Each row is a point. Each copy is the shape, with its points in the same order, turned, moved and blurred by noise. Say if it was mirrored as well.

Shape (7 x 3)
[[-10.0   7.7  11.6]
 [-37.9  -0.4   3.8]
 [-14.7  17.2  28.0]
 [-21.1  10.2 -11.5]
 [ 55.7 -10.8  21.1]
 [-27.7  19.7  -9.0]
 [ 16.6 -21.6 -11.6]]
Copy 1 (7 x 3)
[[ -7.6  -0.8  -2.2]
 [-11.9  -4.0 -32.3]
 [-16.0  14.9   0.0]
 [-18.9 -22.8  -3.4]
 [ 49.2   4.2  46.1]
 [-27.1 -15.3  -7.8]
 [ 24.7 -26.5   7.9]]
Copy 1 is: mirrored
Copy 2 (7 x 3)
[[-12.4  18.1   5.8]
 [-36.1  29.5  17.3]
 [ -1.2  28.5  -3.6]
 [-38.2  11.3   5.3]
 [ 36.3 -27.7   6.8]
 [-38.8  17.5  -3.6]
 [-15.6 -25.2  28.8]]
Copy 2 is: only turned

Shape (7 x 4)
[[  9.1   4.0 -36.7   1.8]
 [-12.4 -29.5   3.3 -17.5]
 [-33.9 -14.7  40.4  -8.9]
 [ 37.3   8.6 -29.6  -3.9]
 [ 27.5   2.0  37.4  19.5]
 [ 18.0  23.9 -11.0  -0.9]
 [  2.1 -12.7 -20.3  10.7]]
Copy 1 (7 x 4)
[[  6.9  18.5  10.9 -28.3]
 [-32.3  -0.4   5.9   4.9]
 [-35.3 -17.0 -32.9  35.2]
 [ 31.2   1.3  17.3 -30.5]
 [ 26.2 -28.7  -4.6  23.3]
 [ 24.5  -4.6 -15.3 -26.8]
 [  6.4  19.4   6.1  -5.4]]
Copy 1 is: mirrored
Copy 2 (7 x 4)
[[-22.3 -13.9 -26.6   2.1]
 [ -4.3  29.0   5.5 -20.3]
 [ -3.6  34.1  49.8  -8.5]
 [  2.3 -28.9 -33.2   0.5]
 [ 35.8 -10.6  21.7  20.6]
 [ -5.6 -30.3  -3.1   2.4]
 [-13.9   8.6 -16.3  11.3]]
Copy 2 is: mirrored
Copy 3 (7 x 4)
[[  9.6 -36.2  -9.4  11.3]
 [-33.2 -22.3 -34.0 -16.4]
 [-47.1  20.6 -38.6 -13.8]
 [  5.6 -42.5  19.5   3.4]
 [-48.2   3.9  24.5  11.5]
 [  5.2 -13.2  12.8   3.5]
 [-13.4 -30.6 -17.2  15.9]]
Copy 3 is: only turned
Copy 4 (7 x 4)
[[-14.0  19.2 -15.4  14.6]
 [-18.4 -31.6  -9.0 -13.2]
 [ 12.7 -47.6  19.2 -31.4]
 [-33.4  32.6  -0.6   7.9]
 [-18.6  -3.5  53.7  -9.9]
 [ -7.0  26.9   8.4  -6.7]
 [-13.9  -7.0  -0.6  18.4]]
Copy 4 is: mirrored

Shape (11 x 6)
[[ -0.1 -18.8  12.1  15.6   1.3  15.0]
 [ 10.1  15.1   5.2  29.4   4.4   5.2]
 [-13.9  19.7  35.2 -21.9 -30.2  14.1]
 [ -0.7  18.0  21.5 -11.2  31.8   0.8]
 [ -8.7 -26.1  28.2 -12.0   8.1  -0.6]
 [-22.7  57.0  17.2 -19.7   3.7 -17.0]
 [-13.0  36.3  20.0   6.8   4.0 -14.0]
 [-12.2 -25.7 -17.1   1.5  -0.6   9.3]
 [ 55.7  14.6   1.6  15.6  27.6 -36.8]
 [ 19.9   3.6 -34.5  36.0 -34.2  28.3]
 [ 10.7   7.6   7.2 -26.9  -4.1  10.6]]
Copy 1 (11 x 6)
[[ -1.5 -26.1 -11.3 -10.0  -9.3  10.2]
 [ 15.3  -4.7  -8.1  10.7 -27.3  -2.1]
 [ 11.3   1.1  47.9 -11.2   5.7  20.9]
 [-18.8  -7.2  22.3 -11.6 -28.2 -21.9]
 [-24.7 -30.1   8.8 -16.8   4.3   1.0]
 [-18.1  35.3  50.2  14.5 -23.7  -5.1]
 [ -4.7   6.7  27.1  25.0 -27.2  -6.0]
 [-19.2  -4.7 -25.7 -21.9 -10.2  22.0]
 [ -2.8   0.8 -22.9  17.4  -0.3 -59.5]
 [ 41.0  15.4 -46.5  -6.2 -12.0  25.5]
 [ -1.1   5.4  17.6 -28.5   3.3  -2.4]]
Copy 1 is: mirrored
Copy 2 (11 x 6)
[[ -0.9   2.9   7.1  -7.1 -20.2  15.4]
 [ 19.7  28.2   0.6   9.8  -4.1  10.4]
 [ 18.1   0.4  35.5 -42.9  10.7  -9.5]
 [  7.5  20.3 -21.4 -34.5  13.5   0.2]
 [-16.7  -6.7  -1.1 -31.4 -14.2   1.6]
 [  6.4  39.8   9.5 -39.0  44.1 -27.7]
 [  7.7  42.3   4.8 -23.1  18.8 -13.0]
 [-17.6 -10.6   5.8  12.1   7.9  13.2]
 [ 26.8  28.9 -56.6  13.2 -16.3 -29.7]
 [ 34.3   7.9  26.5  55.0   6.8  13.1]
 [ 16.3 -12.7   7.7 -20.4  18.8  -9.3]]
Copy 2 is: mirrored
Copy 3 (11 x 6)
[[ -8.8 -23.6   7.4  40.8  -7.2  -6.2]
 [-21.4   9.4  29.3  31.3   9.5 -12.1]
 [-11.2 -31.8  34.5 -18.3  -8.6  24.7]
 [-26.8 -19.7  12.3  -1.3  18.7 -25.9]
 [-15.3 -35.9 -10.5  19.2  -9.3   2.6]
 [-33.2   6.1  36.8 -42.6   2.8 -10.7]
 [-42.3   0.4  35.7  -6.3   2.8  -6.4]
 [  3.0  -8.3  -2.5  29.6 -35.8 -17.3]
 [-24.1  32.9  -7.7  26.7  52.4 -14.3]
 [ 21.9  24.6  45.6  61.8 -24.1  -7.9]
 [ 14.4 -10.2   9.0  -5.0   3.6   3.2]]
Copy 3 is: mirrored

Shape (14 x 8)
[[-11.9  19.8  11.2 -52.7  30.8 -18.8  12.0  11.2]
 [  9.2   8.2 -27.8  13.9 -24.2  -7.3 -13.9  14.8]
 [ -4.0 -33.9 -41.9  14.8 -33.1  -5.1  21.3  23.3]
 [ 21.4 -14.6  -4.4  -8.4  -8.1 -14.1  -3.6 -31.7]
 [ 30.1  11.1  21.6  17.4  48.0 -35.1  40.0   4.1]
 [-10.3  -2.9   7.6  22.8 -21.8  -9.6  25.0 -13.9]
 [ 32.3 -37.4  27.0 -18.9 -16.9  18.2   4.1 -25.5]
 [ 17.3  27.6   0.8 -49.1  43.2  -1.7  15.7 -34.4]
 [ 12.0  -1.0  15.8   7.8   9.1  12.6  14.2  -5.1]
 [  2.6 -35.8   1.7  24.4  35.3 -55.8  -1.3 -31.8]
 [ 20.1  -8.5  18.6  -7.9   2.6  -2.7 -23.5  -2.5]
 [ -9.1  30.6 -30.2  11.6  23.7   1.6  11.0  -0.9]
 [-11.0   6.3  19.2  18.2  16.6  14.8   7.6  20.0]
 [  2.2  21.4  -5.5  -3.5 -30.8  10.0 -17.7   0.0]]
Copy 1 (14 x 8)
[[  6.2  30.4  12.0 -50.9 -11.8   9.8 -25.8 -29.5]
 [-10.0   3.3  17.2  -2.2  35.6 -35.3  -5.4  16.2]
 [-41.5   9.6 -21.8  15.7  47.0 -15.3   0.6  12.4]
 [  7.6  -9.2   8.7 -10.9   6.5  -8.3  34.8  -4.0]
 [ 38.8  14.8  -2.6 -35.3   9.6  47.5  -8.6  32.9]
 [-25.6  10.1  25.5   2.4  17.5  16.1  16.7  21.6]
 [-21.4 -47.1  -0.3 -24.8 -14.5   4.7  31.1  -3.5]
 [ 29.5  27.5   3.1 -48.2 -45.6  -2.4   7.5  -9.9]
 [ -6.3  -7.4  11.6 -11.0 -10.5  12.6  -3.7  20.9]
 [ 43.8   3.5   3.3  19.5  27.9  41.7  25.5 -13.4]
 [  7.5 -29.5  21.1 -18.6   3.9  -6.4  -3.0  -8.9]
 [ 11.3  40.4  11.9   1.8  -4.2 -16.5 -19.3  23.2]
 [-13.2  -1.4  20.5  -2.0  -3.8  16.8 -36.3  21.1]
 [-19.5  -0.9  37.4 -13.6   8.8 -36.2  -2.7  10.7]]
Copy 1 is: only turned
Copy 2 (14 x 8)
[[-24.0  31.4 -20.6  30.6   6.4  55.9  -2.5 -14.6]
 [ -5.4   8.8 -32.6 -30.7  -1.6 -18.4  -4.7   2.5]
 [-15.9 -24.8 -50.6 -22.0 -16.7 -29.7 -25.0 -25.0]
 [ 23.9  -9.8 -36.2   6.0  19.8   8.2  14.2  -6.1]
 [-21.6   1.9 -10.6  25.2 -38.0  31.0  66.9  -7.1]
 [  0.4   4.1 -14.5  11.6  -4.7 -26.8  11.7 -33.3]
 [  5.9 -34.5 -28.0  30.6  51.6  -1.0  21.5 -11.6]
 [ 11.8  21.0 -25.8  55.8   3.8  47.5  11.3  19.6]
 [ -6.8 -13.0  -6.1  22.9   5.2   4.8  19.1  -2.1]
 [ 33.9 -18.9 -17.0 -16.8 -23.8  40.4  43.7 -46.3]
 [  0.6  -7.0 -19.8  -5.2  31.2  17.7  17.5   0.2]
 [ -0.1  15.7  -8.6  11.5 -32.4  16.4 -11.2  11.7]
 [-28.9  -2.0  21.2   6.4  -6.1   6.4   5.7  -8.7]
 [  0.5  17.2 -14.3  -7.2  23.8 -19.5  -9.2  12.9]]
Copy 2 is: mirrored
Copy 3 (14 x 8)
[[ 15.4  -9.2 -59.9   1.8  -0.6   9.0   6.0  -9.9]
 [-13.8 -19.1  25.2  31.0 -14.1   6.6   1.3   6.8]
 [-33.9  -6.9  27.8  43.1  11.0  17.6  23.0  47.9]
 [  8.4 -21.5  15.8  10.2  16.1 -26.0   3.3   2.7]
 [  3.2  58.8 -24.5  10.2   8.0 -14.6   2.4 -17.6]
 [ -0.8   5.5  21.7   1.2 -22.9 -19.9  21.7  27.0]
 [ 24.0 -10.2  21.2 -20.4  47.5 -13.1  -9.2  29.5]
 [ 62.5  -9.7 -36.2  14.1   8.6 -12.5  14.8 -27.8]
 [ 15.2  15.1  18.3  -8.1   1.1   4.9   7.6   5.2]
 [-33.9   6.1   2.6   4.6  24.1 -54.1  35.4 -37.2]
 [  1.4 -13.0   8.7  -9.1  17.5  -1.8 -15.0  -8.1]
 [  9.0  -3.1   3.2  31.9 -29.2  19.0  33.4 -19.9]
 [ -6.6  19.3   7.6 -11.9 -14.0  26.7  13.4   0.4]
 [ 10.2 -30.8  20.3  11.1 -22.7  13.2  -7.5  12.0]]
Copy 3 is: only turned

Shape (11 x 8)
[[-35.2  11.0  -0.5 -19.8   7.1   3.0 -36.7 -13.1]
 [ 15.7  16.9   4.5 -17.1 -21.3 -10.9  11.5  -4.6]
 [ 10.1  -9.5 -11.5 -22.4 -33.7 -50.0  22.2 -12.8]
 [  7.6 -30.9  47.2  11.3 -27.7   1.5 -27.8  18.3]
 [ 20.1 -38.0 -10.4 -21.1  -5.9  23.5  17.8  -6.1]
 [ 33.7  13.7  -4.5 -17.9  30.2  12.6   7.5  28.2]
 [-24.7 -26.5  -3.0  24.3 -40.4  20.1 -29.0   8.7]
 [-22.9  28.9  20.1 -13.9   1.7 -32.6  23.0  12.0]
 [-16.5   4.1  12.3 -12.0 -27.8 -35.2  16.8   0.4]
 [-26.9  21.5  22.1  25.8  20.7 -17.5   3.1  -7.3]
 [  3.2 -32.0 -15.4 -15.9 -34.5 -10.1 -18.1  10.6]]
Copy 1 (11 x 8)
[[-11.4   3.7 -22.8   7.7   0.2  33.6  32.4  16.7]
 [ -1.7   5.2   4.8  21.0   6.7  -8.7 -20.8  -4.2]
 [  3.5 -25.7   1.1  45.7 -20.0 -25.2 -18.2 -16.0]
 [ 27.8 -26.2  30.6 -22.0  10.9  -9.1   9.0  41.2]
 [ -4.9 -20.3 -31.7 -17.4  -7.1 -18.8 -38.8  18.6]
 [  0.4   8.8 -27.7 -23.0  43.7 -11.4 -21.1 -21.8]
 [ 26.9 -31.6   6.7 -13.0 -13.3  42.5 -10.4  38.4]
 [-29.8  -6.4  23.3  14.8  11.9   6.7   9.2 -32.5]
 [-11.8 -21.5  23.8  27.2  -7.1  -1.8  -3.2 -10.8]
 [ -8.8  10.2  21.8 -18.6 -12.1  21.7  24.6 -26.4]
 [ 23.6 -40.4 -15.3  17.3   0.1   0.8 -14.1  22.3]]
Copy 1 is: mirrored
Copy 2 (11 x 8)
[[  5.3 -19.6   4.3 -11.7 -11.9  25.7  -7.4  43.3]
 [ 10.9 -17.3 -24.7  25.9 -23.5  -5.5  21.0   0.4]
 [ 31.9  -7.4 -57.0   3.2 -15.8  -5.6  11.6 -25.0]
 [ 41.3  35.5  12.7  27.7 -40.0  36.6  27.3  11.1]
 [ 36.5  21.0  -3.6  17.3   4.1 -37.4  18.9  17.6]
 [-27.2  10.8  -3.2  33.7  12.6 -13.6  41.0  17.2]
 [ 58.8   0.9  28.9  24.9  -5.9  31.4  -9.7   8.3]
 [-24.6  -3.7 -35.1  22.1 -32.1  15.4 -14.9  -1.8]
 [ 16.0  -3.3 -37.9  16.5 -30.9  14.2  -8.8 -10.2]
 [-25.5  -1.2  13.7   0.3 -35.7  18.5 -15.3  -9.3]
 [ 53.6   6.1 -18.0  13.7   7.5  17.7  17.0   7.8]]
Copy 2 is: only turned

Shape (14 x 9)
[[-18.6  27.9  17.8 -30.6   1.1 -15.7 -30.7 -47.2  13.5]
 [-17.8 -21.6  19.7  16.9  -0.7  30.2 -21.8  16.7  16.1]
 [ 28.2 -21.6 -10.2 -28.0   1.5 -14.1 -34.9  31.8 -31.9]
 [  1.4 -26.4 -36.7 -17.2  -8.3  24.8 -13.8  18.4  14.8]
 [  2.4  23.5 -10.3 -40.2 -43.5   1.7  27.4   2.3 -13.8]
 [ -8.1  11.7  -5.9 -21.4 -41.4 -27.0  27.3 -25.1 -14.7]
 [-23.3  18.4  23.2 -16.3  33.3  -4.8  10.7 -37.7  19.9]
 [-12.7   9.7  -9.2 -23.4 -24.7  -6.9  10.3  18.5 -10.8]
 [-31.6 -25.0   1.6   2.7   5.0  -0.6 -15.0 -15.3   7.8]
 [-11.4  -5.3   7.8 -59.4 -43.0 -21.6  24.6   4.7   4.8]
 [ -2.3 -28.2   4.8  33.2  27.5   5.1 -29.0   3.4  43.4]
 [ 11.9 -44.1  16.3   7.4  25.2  28.6 -25.2 -19.1   1.2]
 [ -2.0   1.5  20.7  -7.0   4.6 -13.8   2.0 -24.7  21.4]
 [ 12.1 -21.3   3.3   8.1  -3.6  21.0 -32.0   5.3  26.0]]
Copy 1 (14 x 9)
[[-46.0 -26.2  20.1  -1.8   9.9 -24.8 -35.6   2.2  17.5]
 [-36.1  25.3  -5.3 -13.8  19.8  17.0  25.2   2.3 -23.3]
 [ 14.4   2.5 -41.0  35.6  12.2 -24.4   2.4 -21.6 -19.6]
 [ -0.7  34.5 -10.9 -16.8 -16.5 -31.5  27.2 -14.0 -11.0]
 [ 32.1  -4.0  20.9   3.0  18.9 -37.1  10.4  28.2  22.1]
 [ 31.3 -12.2  40.1 -10.5  33.3 -27.8 -12.3  -1.0  20.6]
 [-32.1 -18.2   6.3 -24.9  -1.4  19.7 -29.0  12.2  35.1]
 [ 18.5  17.7   9.5   4.0  26.1 -19.6   2.8  12.5  13.9]
 [-27.8  18.6   4.4 -31.9  21.4  -0.2 -14.1 -13.9 -10.2]
 [ 15.5  -4.3   4.0 -12.0  48.2 -47.0  16.9   1.0  43.4]
 [-45.7  23.7   6.1 -12.6 -12.3  35.9  16.3 -40.4 -12.9]
 [-27.4  -9.3 -26.1 -31.2  -3.4  17.9   7.0 -17.4 -36.9]
 [-19.4 -17.7  17.3 -14.8  12.7   9.2  -5.6  -9.4  20.0]
 [-30.7   8.9   1.4  -3.4  -4.7  -0.8  29.7 -16.9 -22.8]]
Copy 1 is: only turned
Copy 2 (14 x 9)
[[ -4.1 -21.2 -73.9  -2.2 -19.0 -10.2   7.2 -32.6  -0.1]
 [  3.4  20.0   3.7  31.9   5.4 -13.1  -2.5 -13.6 -40.4]
 [-25.4  16.6  16.1   2.2  -4.9 -35.3  -2.3 -12.5  43.8]
 [-26.1  13.3  14.6  14.5  -2.9  -8.1  40.3  14.4  -8.6]
 [ 30.7   3.1 -19.9 -28.0 -27.8  -5.2  22.9  34.3  22.6]
 [ 31.3 -30.0 -30.9 -16.6 -11.8  12.3   6.8  19.2  31.6]
 [  0.9 -17.1 -44.0 -19.1 -25.4  19.4   1.8 -41.2 -26.8]
 [ 13.0  -2.9  -5.4 -22.9  -7.1 -15.9   9.7  20.5   6.5]
 [ -3.5 -23.0 -12.2  20.2   6.6  -2.0  14.4 -24.4 -18.7]
 [ 35.2   8.6 -26.4 -34.0   9.7  -2.6  35.3   3.9  28.8]
 [-37.9  13.6  -5.0  32.3  20.3  18.5 -11.6 -27.2 -38.3]
 [-11.7   9.1  10.2  48.4 -18.6   4.7   5.0 -49.3 -11.1]
 [  1.2  -2.1 -37.0  -0.1  -5.3  22.2  -3.4 -25.3  -3.8]
 [-21.7  26.1  -8.6  37.1  -2.1  -1.2   5.1  -9.4 -14.6]]
Copy 2 is: only turned
Copy 3 (14 x 9)
[[  7.0  49.5  32.8   5.5  -5.4 -27.2   1.5 -26.5  28.1]
 [ 31.9   7.6  -8.8 -12.3  11.7 -20.2 -17.8  30.7 -16.5]
 [-17.5  12.2  12.6 -15.3 -22.6  54.9  -4.1  11.1 -17.2]
 [ 29.8  -2.7  -5.7  15.8 -31.2  15.1  -5.4   6.5 -32.7]
 [ 25.0 -37.1  41.4  -4.0 -13.0  14.0   1.1 -43.3   9.4]
 [ 27.3 -12.9  12.8  -3.9  -0.6  16.2   6.7 -55.0  34.5]
 [ -2.4  15.3  12.0  25.3   1.7 -48.2 -14.2 -11.3  42.8]
 [ 27.7 -19.0  27.2   5.2  -0.4  24.8  -2.7 -13.9  11.3]
 [ 32.3  24.2 -16.0   2.0  -7.0 -10.0  -8.1  11.8  19.3]
 [ 32.0 -16.5  33.4  -5.3 -17.7  22.4 -40.1 -44.3  23.5]
 [  8.9  30.2 -36.1  19.3  20.9 -17.9 -20.6  25.0 -22.1]
 [ -9.0  19.1 -33.8 -20.9 -23.0 -23.0  -9.9  18.3 -10.2]
 [  3.4  15.0  -1.6   6.3   8.4 -21.6 -17.9 -22.6  18.8]
 [ 12.9  19.0 -14.3  -5.5  -1.6  -7.9 -14.2   7.4 -36.8]]
Copy 3 is: only turned
